Each point is reached from the start by the listed moves, each made once or not at all, plus a little noise. Say if it took an odd or an even number of moves. Then give how often each move was made.

Moves:
(1): [.59,-.15,-.24,-.10,.00,.00]
(2): [.12,.32,-.04,.19,-.01,.08]
(3): [.13,-.09,.38,.07,.30,.09]
Start: [.19,.16,-.23,-.05,-.04,-.20]
Points:
[.80,-.04,-.46,-.08,-.04,-.19] => odd (1, 0, 0)
[.94,-.08,-.14,-.08,.22,-.11] => even (1, 0, 1)
[.42,.41,.10,.22,.27,-.02] => even (0, 1, 1)

Moves:
(1): [.34,.28,-.04,-.15,.15,.17,-.05,-.23,.00,-.08]
(2): [-.25,.34,.10,.04,.06,.07,-.27,.00,-.26,.06]
(3): [.04,-.02,.40,.04,.34,.21,.10,.04,.16,-.15]
(4): [.15,-.19,.13,.42,.01,.00,.11,-.25,.03,.16]
(5): [.01,.00,-.12,-.13,.37,-.17,-.09,-.21,.15,.26]
(6): [-.12,-.19,-.17,.09,-.02,.43,-.31,-.12,.17,.09]
(7): [-.20,.08,-.28,.13,.23,.42,.51,.06,-.12,-.10]
(8): [.28,-.07,-.08,.03,.38,.12,-.05,.39,-.17,.06]
Start: [-.49,-.03,-.15,-.27,-.18,-.04,-.23,.04,.12,-.16]
Points:
[-.90,.36,-.06,-.20,.86,.42,.03,-.09,.06,-.09] => even (0, 1, 1, 0, 1, 0, 1, 0)
[-.91,.36,-.47,-.23,.52,.28,-.12,-.05,-.12,.15] => odd (0, 1, 0, 0, 1, 0, 1, 0)
[-.03,-.34,.20,.11,.94,.10,-.15,-.05,.29,.15] => even (0, 0, 1, 1, 1, 0, 0, 1)
[-.09,.20,.07,-.46,.69,.21,-.26,-.36,.39,-.13] => odd (1, 0, 1, 0, 1, 0, 0, 0)
[-.84,.13,.04,-.25,.54,.49,-.78,-.31,.33,.06] => even (0, 1, 1, 0, 1, 1, 0, 0)

Moves:
(1): [.37,-.12,.19,.28,-.03,.05,-.18,-.40,-.35,.06,-.05,.37,.00,-.18]
(2): [.29,.05,.05,-.21,.02,-.10,.04,.23,.16,.00,.13,.20,.12,-.03]
(3): [-.04,.03,.37,-.02,.10,-.13,-.29,-.12,.23,.06,.04,.13,-.16,.18]
(4): [-.02,-.07,.01,.34,-.16,.14,.14,-.07,.28,.09,.28,.06,.09,-.01]
(5): [-.08,-.14,.01,.16,.13,-.16,-.07,-.03,-.04,-.06,.13,.09,-.04,-.14]
(6): [.04,.01,.01,-.11,.01,.09,-.15,.14,.01,.06,.06,-.21,-.04,-.06]
(7): [.03,-.31,.25,-.07,.13,-.02,.08,-.07,.03,.10,-.07,.00,-.14,-.07]
(8): [.18,.07,-.10,.00,-.20,.07,.29,.17,-.07,.12,.17,.06,-.19,.07]
(9): [.18,-.26,.08,.15,.07,-.05,-.03,.07,.02,-.02,.09,-.01,.10,.24]
(10): [-.05,-.11,-.30,-.03,.13,.22,-.01,.19,-.04,.28,-.09,.09,-.07,.08]
(11): [-.13,-.13,-.69,-.30,-.25,-.09,.01,-.11,.36,.07,.19,-.06,.14,.09]
(12): [.02,-.13,-.04,-.21,-.09,.15,-.24,-.01,-.09,-.34,-.09,.27,.00,.00]
Start: [.05,.28,.20,-.49,-.06,.13,-.19,.11,.24,.11,-.03,-.06,.09,-.07]
Points:
[.55,-.19,.28,-.65,.06,.15,-.48,.61,.42,.12,.31,.75,-.13,.33] => odd (0, 1, 1, 0, 1, 0, 0, 1, 1, 1, 0, 1)
[.18,-.26,-.42,-.94,-.31,.23,-.58,.22,.52,-.11,.20,-.09,.28,.19] => even (0, 0, 0, 0, 0, 1, 0, 0, 1, 0, 1, 1)
[-.14,-.61,-.53,-.72,-.15,.48,-.42,.16,.78,.31,.39,.15,.03,-.21] => odd (0, 0, 0, 1, 1, 1, 1, 0, 0, 1, 1, 1)
[-.20,-.39,-.13,-.76,.12,-.06,-.47,-.02,.81,.58,.13,.19,-.19,.13] => odd (0, 0, 1, 0, 1, 0, 1, 0, 0, 1, 1, 0)
